Each row is a point. The points of each table are mixes of a few directions, plus a little noise. How many directions does each table use, and how many do they share? Where both have some left over, give the other angles between the two spaces (their principal angles), to ten degrees, smallest first.

First:
[[-5.5  4.8]
 [ 4.3 -3.7]
 [ 1.4 -1.2]
 [ 4.8 -4.3]
 [-5.0  4.4]]
Second:
[[ 6.2  7.0]
 [-1.4 -1.5]
 [ 3.4  3.8]
 [-4.4 -5.0]
 [ 0.9  1.0]
 [-4.7 -5.4]]
Directions: first 1, second 1, shared 0; angles 90

First, 7 rows:
[[-1.1 -6.2 -1.8  9.7]
 [ 0.6 -1.6 -2.0  4.2]
 [ 2.4  7.5  0.4 -9.7]
 [-0.9 -2.6 -0.1  3.4]
 [ 2.5  7.1 -0.2 -8.7]
 [-0.5 -0.8  0.5  0.5]
 [-2.9 -3.3  3.1  0.6]]
Second (7 x 4):
[[ 5.2 -5.3 -0.4  2.1]
 [-7.2 -2.8  3.1  3.5]
 [-6.0  5.4  1.5 -3.2]
 [ 0.6  0.0  1.7 -3.0]
 [ 3.3 -6.3 -1.2  5.7]
 [-2.1  0.4 -0.3  1.7]
 [ 6.1  8.7 -4.3 -6.7]]
Directions: first 2, second 3, shared 2

First, 7 rows:
[[ -3.8   2.2   1.3   0.0   1.4  -2.8]
 [ -2.7  -7.5   2.3   7.4  -8.2 -12.0]
 [  1.9   2.6  -2.8   0.1   1.6   4.8]
 [  3.4   7.2   1.4  -1.1  -0.1   8.0]
 [ -0.5  -7.0   2.1  -2.0  -1.0  -4.8]
 [  0.7  -1.5   0.2  -6.0   4.4   2.6]
 [  1.1   3.5  -4.5   1.6   1.9   4.4]]
Second, 6 rows:
[[ 2.6  5.5  2.3 -0.7 -2.2 -9.2]
 [ 0.0  0.1  0.0  0.0  0.0 -0.1]
 [-1.3 -2.9 -1.2  0.3  1.1  4.7]
 [ 0.1  0.2  0.1 -0.1 -0.1 -0.4]
 [-4.1 -8.8 -3.6  1.0  3.5 14.4]
 [ 2.7  5.8  2.4 -0.7 -2.3 -9.6]]
Directions: first 4, second 1, shared 0; angles 50

First (7 x 9):
[[-8.1  0.0 -0.5 -5.9  2.1  5.9  4.7  1.4 -1.6]
 [ 0.7  2.2 -0.9 -0.5  0.0 -2.8  2.5 -1.2 -2.7]
 [ 6.3  0.6 -0.1  4.1 -1.6 -5.5 -2.8 -1.4  0.4]
 [ 4.3 -6.4  3.0  5.7 -1.6  3.4 -9.9  2.7  8.2]
 [-7.8 -3.4  1.1 -4.0  1.7  9.4  0.1  3.1  2.8]
 [-2.2  6.0 -2.7 -4.2  1.1 -4.5  8.3 -2.7 -7.4]
 [ 7.0  0.9  0.1  4.3 -1.7 -5.8 -2.9 -1.5  0.2]]
Second, 9 rows:
[[  8.1  -4.8   4.5  10.5   2.0   3.9  -5.8   8.2   1.8]
 [  3.3   0.7  -3.7   1.8   2.0   2.0   0.1   6.0   3.7]
 [ -3.0   5.1  -3.1  -5.4  -0.5  -5.0   6.0  -5.0  -4.7]
 [ -1.5   3.1  -2.5  -4.4  -2.9  -6.2   1.2  -7.3  -0.6]
 [ -3.4   2.2  -2.4  -4.4  -0.2  -0.8   2.9  -2.2  -0.5]
 [ -3.7  -1.8   2.1  -1.1   1.0   4.1   0.7   1.2  -0.9]
 [ -5.3   3.5  -1.6  -6.7  -1.8  -4.1   4.3  -7.1  -3.6]
 [  1.7  -0.4   2.5   2.8   0.8  -0.1   0.5   1.1  -3.4]
 [  3.8  -7.6   4.2   6.8  -0.4   6.3 -10.0   5.2   8.2]]
Directions: first 2, second 4, shared 2
